Each wall is flat, endless, passes through zero and stands at right angles to its row. A trip goes straight from one point to another. List the walls that it crosses, first one first.

Walls:
(1): [+0.43 -0.52 -0.07]
(2): [-0.01 +0.02 +0.22]
(3): [+0.33 -0.58 +0.04]
(4): [-1.08 +0.01 -0.39]
(5): [-0.10 -0.03 +0.74]
(6): [+0.22 -0.22 -0.05]
(7): [-0.03 -0.40 -0.32]
Trips:
[+0.01 +0.17 +0.06] to [+0.18 +0.33 +0.69] => none
[+0.79 -0.09 -0.22] to [-0.18 +0.84 -0.61] => 3, 7, 1, 6, 4
[-0.20 -0.40 +0.28] to [+0.08 -0.29 -0.28] => 2, 5

Walls:
(1): [-0.19 +0.44 -0.50 -0.01 +0.12 -0.22 +0.09 +0.05 -0.06 -0.20 +0.12 +0.22]
(2): [-0.42 -0.32 -0.45 -0.19 -0.27 -0.07 +0.30 +0.32 -0.04 -0.18 -0.20 +0.00]
(3): [-0.49 +0.02 +0.30 +0.03 +0.17 +0.41 -0.15 +0.13 +0.34 +0.28 -0.42 +0.46]
(4): [+0.02 -0.53 +0.21 +0.20 -0.09 +0.03 +0.18 -0.57 +0.25 -0.33 -0.58 -0.01]
(5): [-0.12 -0.45 +0.23 +0.10 +0.22 -0.08 +0.04 -0.22 +0.08 -0.07 +0.07 -0.68]
(6): [-0.05 +0.78 -0.26 -0.71 +0.03 -0.25 +0.38 +0.64 -0.82 +0.09 -0.29 +0.30]
(7): [+0.08 +0.84 +0.10 +0.49 -0.38 +0.37 +0.45 -0.55 -0.21 +0.22 -0.04 -0.08]
Trips:
[-0.34 +0.31 +0.51 +0.18 +0.53 +0.01 +0.19 -0.33 +0.27 +0.32 +0.16 -0.24] to [-0.07 +0.26 +0.27 +0.60 +0.41 +0.27 -0.27 +0.23 -0.39 -0.01 -0.31 -0.19] => 4, 6
[+0.15 +0.20 +0.37 -0.50 -0.13 -0.06 +0.16 +0.09 +0.17 +0.69 -0.13 +0.50] to [-0.15 -0.05 +0.22 -0.04 +0.25 -0.09 +0.41 +0.44 +0.58 -0.60 +0.40 +0.35] => 7, 1, 2, 6
[-0.01 +0.15 -0.32 +0.07 -0.61 -0.21 +0.23 +0.32 -0.15 +0.50 -0.55 +0.19] to [-0.12 -0.14 +0.84 -0.14 +0.42 -1.27 +0.10 +0.36 -0.06 -0.02 +0.57 -0.11] => 3, 7, 5, 2, 1
[-0.02 +0.16 +0.07 +0.21 +0.10 +0.77 +0.77 +0.10 +0.53 +0.42 +0.32 +0.41] to [+0.52 -0.60 +0.24 -0.36 -0.43 +0.14 +0.48 +0.51 +0.09 +0.27 +0.34 +0.14] => 2, 7, 3, 6
[+0.22 +0.67 -0.11 -0.77 -0.19 +0.10 +0.45 +0.25 -0.41 -0.05 +0.02 +0.04] to [+0.26 +0.33 +0.36 -0.21 +0.57 -0.31 +0.19 -0.23 -0.17 +0.21 +0.26 -0.22] => 2, 5
[-0.03 +0.03 -0.66 -0.63 -0.27 +0.04 -0.02 +0.34 -0.59 +0.00 +0.69 +0.69] to [-0.41 +0.19 -0.30 +0.03 -0.06 +0.12 -0.13 -0.02 +0.63 -0.04 -0.33 -0.25] => 3, 6, 4, 5, 7
[-0.71 -0.64 -0.11 +0.25 -0.05 -0.03 -0.12 +0.13 +0.59 +0.40 +0.34 +0.19] to [-0.07 -0.38 +0.47 -0.44 +0.26 +0.21 -0.75 -0.34 -0.17 -0.15 +0.27 +0.16] => 2

Walls:
(1): [-0.53 +0.02 +0.15 +0.55 +0.15 +0.59 +0.14 -0.13 +0.36 +0.14 +0.04 -0.01 -0.11 +0.24 -0.03 -0.29 +0.11 -0.29 +0.53 +0.27 -0.37 -0.20 +0.29 +0.14 -0.18 -0.01 +0.54 +0.00 +0.42 -0.48 +0.13 +0.21 +0.30 -0.03 -0.11 -0.07 +0.03 +0.51 -0.56 +0.11 +0.17 +0.20 +0.06 -0.18 -0.68 +0.05 +0.09 -0.57]
(2): [-0.88 -0.25 -0.45 +0.25 -0.30 +0.07 +0.06 -0.34 -0.14 +0.25 +0.16 +0.34 -0.14 -0.21 +0.18 -0.18 -0.04 -0.05 -0.28 +0.19 +0.18 -0.51 -0.79 +0.67 +0.13 -0.29 -0.11 -0.26 +0.27 +0.07 -0.05 -0.04 +0.06 +0.28 +0.29 -0.60 -0.03 -0.16 +0.50 -0.15 +0.29 +0.27 +0.69 -0.65 +0.41 +0.06 +0.46 +0.46]
(3): [-0.06 +0.05 -0.45 -0.61 -0.13 -0.18 +0.06 +0.05 +0.75 +0.27 +0.16 -0.24 -0.52 +0.43 +0.15 +0.09 +0.24 -0.58 -0.11 +0.37 +0.09 +0.42 +0.10 -0.31 +0.13 -0.29 +0.50 -0.27 +0.00 -0.37 +0.42 -0.40 -0.33 -0.57 -0.42 +0.97 -0.42 +0.25 -0.06 +0.00 +0.88 +0.48 -0.02 -0.09 -0.11 +0.26 -0.57 +0.32]
(4): [-0.36 +0.16 -0.26 -0.26 +0.28 -0.37 -0.75 +0.14 -0.32 +0.28 +0.08 +0.12 -0.36 -0.75 +0.06 -0.08 +0.21 -0.54 -0.11 -0.02 +0.11 -0.32 -0.16 -0.47 -0.08 +0.16 +0.34 -0.12 -0.14 -0.20 +0.03 -0.30 -0.07 -0.01 -0.06 -0.22 +0.22 -0.18 +0.15 -0.80 -0.28 +0.33 -0.17 +0.04 -0.16 +0.56 -0.70 -0.11]
(5): [+0.00 -0.32 -0.03 -0.02 -0.21 +0.64 +0.13 -0.01 -0.05 -0.02 -0.10 -0.11 -0.01 +0.24 -1.00 +0.26 +0.04 -0.13 -0.47 -0.26 +0.07 -0.25 +0.04 +0.18 -0.33 +0.36 +0.25 +0.09 -0.26 +0.11 +0.29 -0.22 -0.56 +0.18 +0.99 +0.02 +1.04 +0.68 -0.02 +0.20 +0.14 +0.67 +0.18 -0.49 +0.06 +0.04 +0.07 -0.10]
(6): [-0.19 -0.15 +0.07 -0.50 +0.53 +0.52 +0.17 +0.39 +0.93 +0.40 -0.35 +0.26 +0.10 +0.09 +0.04 +0.26 +0.11 -0.30 -0.49 -0.40 -0.13 +0.15 +0.54 -0.36 -0.50 -0.13 -0.04 +0.31 +0.04 -0.21 -0.18 -0.21 +0.29 -0.22 -0.56 -0.39 +0.36 -0.06 -0.43 -0.64 +0.37 +0.09 +0.38 -0.03 -0.37 +0.18 -0.03 +0.56]
Trips:
[-0.17 +0.35 -0.51 +0.05 -0.50 -0.25 -0.37 -0.35 -0.09 +0.48 -0.29 -0.36 +0.67 +0.09 -0.60 -0.14 -0.06 -0.60 +0.15 +0.08 -0.12 -0.13 +0.41 -0.37 +0.08 -0.10 +0.82 -0.13 -0.59 +0.37 -0.28 +0.31 +0.05 +0.42 +0.35 -0.11 +0.47 -0.07 +0.37 +0.44 +0.25 +0.40 -0.26 +0.09 +0.54 +0.15 +0.07 -0.70] to [-0.29 -0.34 +0.09 -0.14 -0.66 -0.02 -0.04 -1.03 -0.16 +0.35 -0.22 +0.01 +0.58 -0.46 -0.32 -0.12 -0.59 +0.21 -0.01 -0.41 -0.52 +0.15 +0.06 +0.27 +0.19 -0.13 -0.15 +0.16 -0.09 -0.17 -0.40 +0.13 +0.34 -0.42 +0.26 +0.17 -0.43 +0.48 -0.05 +0.26 +0.34 +0.82 +0.18 -0.02 +0.49 -0.33 -0.09 +0.67] => 2, 4, 1, 3
[-0.43 -0.15 -0.60 -0.09 -0.17 +0.38 +0.10 +0.09 +0.72 +0.54 -0.15 +0.08 -0.12 -0.47 -0.38 +0.32 +0.08 -0.10 +0.37 +0.37 -0.31 +0.02 -0.74 -0.50 -0.27 -0.47 -0.13 +0.09 +0.34 -0.18 -0.26 +0.01 -0.54 -0.10 -0.17 +0.29 -0.72 +0.37 -0.05 +0.18 -0.18 +0.70 +0.81 -0.48 -0.07 +0.68 -0.43 -0.22] to [-0.36 +0.35 -0.02 +0.02 +0.40 -0.49 -0.51 +0.49 -0.41 -0.10 +0.08 -0.03 +0.08 -0.13 +0.22 -0.36 -0.21 +0.19 -1.32 -0.72 -0.28 +0.09 -0.19 -0.15 -0.34 +0.67 -0.06 +0.30 +0.09 +0.09 +0.11 +0.23 +0.17 +0.26 +0.00 -0.06 -0.44 -0.24 -0.09 +0.09 +0.19 -0.05 -0.46 +0.35 -0.41 -0.10 -0.59 -0.39] => 5, 2, 1, 3
